Each point is reached from the start by the listed moves, each made 0, 1 or 2 times, or once backwards (-1), plus a little noise. Is the number of moves made odd or even? Then give how often each move was made.
In the rows, zero is written as 128.

Moves:
(1): [126 137 132 122 108]
(2): [132 147 108 156 165]
(3): [103 130 158 141 121]
Start: [135 120 125 112 129]
Points:
[111 114 150 132 141] -> even (-1, 0, 1)
[ 86 116 180 145 134] -> odd (-1, 0, 2)
[170 146  51 161 231] -> even (-1, 2, -1)

Moves:
(1): [149 133 117 122 123 123 142 146 112 119 127 140 108]
(2): [148 134 129 126 129 132 132 131 103 119 129 129 128]
(3): [134 148 125 132 112 127 116 143 132 137 121 122 131]
(4): [143 126 121 148 132 127 157 119 129 116 138 125 111]
(5): [132 131 123 132 130 117 128 122 123 138 136 128 124]
(6): [103 129 128 143 121 146 108 120 130 125 116 132 127]
(7): [121 112 129 132 119 134 121 141 131 137 131 129 139]
(8): [120 129 124 124 135 126 124 132 134 113 141 129 123]
(9): [119 142 128 115 112 134 142 140 112 133 128 127 124]
(10): [120 124 108 140 128 109 131 141 111 118 122 118 116]
(11): [125 114 129 121 104 121 111 116 127 123 137 126 137]
Start: [128 121 146 123 136 127 144 131 132 132 129 129 128]
Points:
[142  42 153 170  99 138 132  96 150 101 167 109 163] -> even (-1, 1, 0, 2, -1, 0, 2, 0, -1, 0, 2)
[190 124  97 187 116 111 160 137  77  54 147 125  72] -> odd (1, 2, 1, 2, 0, 1, 0, 1, -1, 1, 1)
[ 30  59 137 145 175 144  88 168 181 108 120 141 140] -> even (0, -1, -1, -1, -1, 1, 2, 2, -1, 1, -1)
[147 128 130  86  85 115 117 249 148 148 125 142 130] -> odd (2, -1, 2, -1, -1, -1, 2, 1, 0, 0, 0)
[198  96 149  89  83  98 138 125  97 147 184 145 142] -> odd (1, 1, 0, 0, 2, -1, 1, 0, 0, -1, 2)

Moves:
(1): [136 124 128 128 131 130 130 135 130 131 127 127 130 116 128 130 137 127
 129 130 123 124 121 130 127 135]
(2): [122 122 124 130 126 128 132 129 130 136 134 105 129 131 142 138 131 123
 131 136 132 125 111 128 127 122]
(3): [119 122 117 131 133 128 133 125 130 127 133 111 130 148 148 130 126 140
 137 130 130 122 119 140 117 139]
(4): [130 129 138 125 116 124 121 140 118 118 129 124 127 123 128 139 134 136
 127 119 132 127 123 134 139 137]
(5): [146 119 138 129 119 129 131 133 125 142 129 117 129 132 135 130 125 144
 129 139 132 129 127 135 133 128]
(6): [123 127 129 130 135 128 130 137 141 131 139 140 127 135 118 124 131 135
 141 126 127 128 130 139 133 127]
(7): [123 134 122 130 117 131 127 129 137 129 133 127 127 133 126 125 121 131
 134 123 128 134 120 131 127 138]
(8): [129 126 129 124 142 134 124 134 126 119 118 126 118 133 124 127 132 128
 125 132 128 124 133 120 130 124]
(9): [124 129 126 119 134 130 126 130 126 130 127 131 120 130 123 116 124 119
 128 124 123 129 137 129 137 129]
(10): [127 120 137 129 118 132 132 124 122 131 138 135 133 127 127 126 135 132
 125 136 119 133 125 124 139 130]
(11): [125 128 130 121 126 127 137 127 119 127 129 132 134 129 129 127 123 126
 129 124 139 114 120 121 121 123]
(12): [130 125 137 132 132 130 126 128 124 132 135 123 131 127 122 130 126 130
 131 124 129 129 129 123 125 120]
(13): [130 130 129 128 123 122 129 131 126 138 126 133 132 127 119 123 129 140
 130 128 123 138 134 122 133 124]
(14): [133 126 137 125 133 125 124 124 127 136 128 137 128 133 121 131 135 127
 117 139 136 118 121 129 129 139]
(15): [128 128 134 124 130 130 125 124 141 124 128 120 125 127 135 133 138 130
 123 125 136 133 122 130 124 127]
(16): [120 132 114 121 123 136 129 131 133 128 141 134 135 128 130 132 116 140
 123 129 126 120 130 136 126 131]
(17): [141 140 133 135 135 128 137 140 123 129 131 133 130 122 136 134 134 133
 135 122 126 122 134 128 146 139]
(18): [134 124 117 126 123 120 124 132 131 129 136 132 137 127 127 128 118 131
 131 127 125 125 128 133 131 134]
(19): [123 129 112 140 133 130 123 131 133 126 129 128 132 137 135 125 129 127
 118 120 133 120 133 127 129 123]
(20): [120 128 127 122 119 124 129 141 133 136 125 129 141 129 123 136 133 130
 131 118 128 129 140 128 131 137]
(21): [138 124 130 129 121 133 130 117 121 127 131 127 126 133 125 135 138 132
 128 131 129 132 130 131 127 131]
(22): [128 135 126 131 133 132 120 124 120 128 120 126 130 120 118 128 131 128
 131 133 138 128 128 125 132 124]
(23): [128 124 121 131 132 136 135 131 121 134 124 124 128 136 132 130 120 128
 121 122 134 128 122 136 124 141]
(24): [124 123 135 139 127 132 131 111 124 118 120 110 120 123 127 133 116 137
 120 127 126 118 114 127 129 135]
Start: [129 134 129 132 132 133 126 115 122 138 138 126 127 132 130 135 120 118
 134 126 129 135 116 130 120 141]
Points:
[167  89 114 134  85 123 152 121  86 194 190  66 169 212 225 199 158 211
 106 164 214  83  38 185 100 168] -> odd (0, 2, 2, 2, 2, 0, -1, -1, -1, 0, 2, -1, 2, 2, 1, 1, 0, 0, 2, -1, 2, 0, 1, -1)
[ 98  91 133 177  73 144 169 135 149 175 203  10 152 192 188 211 127 249
 155 102 147 117  22 210 114 206] -> even (1, 2, 2, 2, 1, 2, 1, -1, -1, 0, 0, 1, 2, 0, 1, 1, 0, -1, 1, 1, 1, -1, 1, 2)
[220 156 220 146  87  86  92 148 110 176 186 135 164 120 121 157 150 212
 180 145 177 161  77 150 189 188] -> odd (-1, -1, 1, 2, 2, 0, 2, -1, -1, 1, 0, 2, 1, 2, 2, -1, 2, 2, -1, -1, -1, 2, -1, -1)
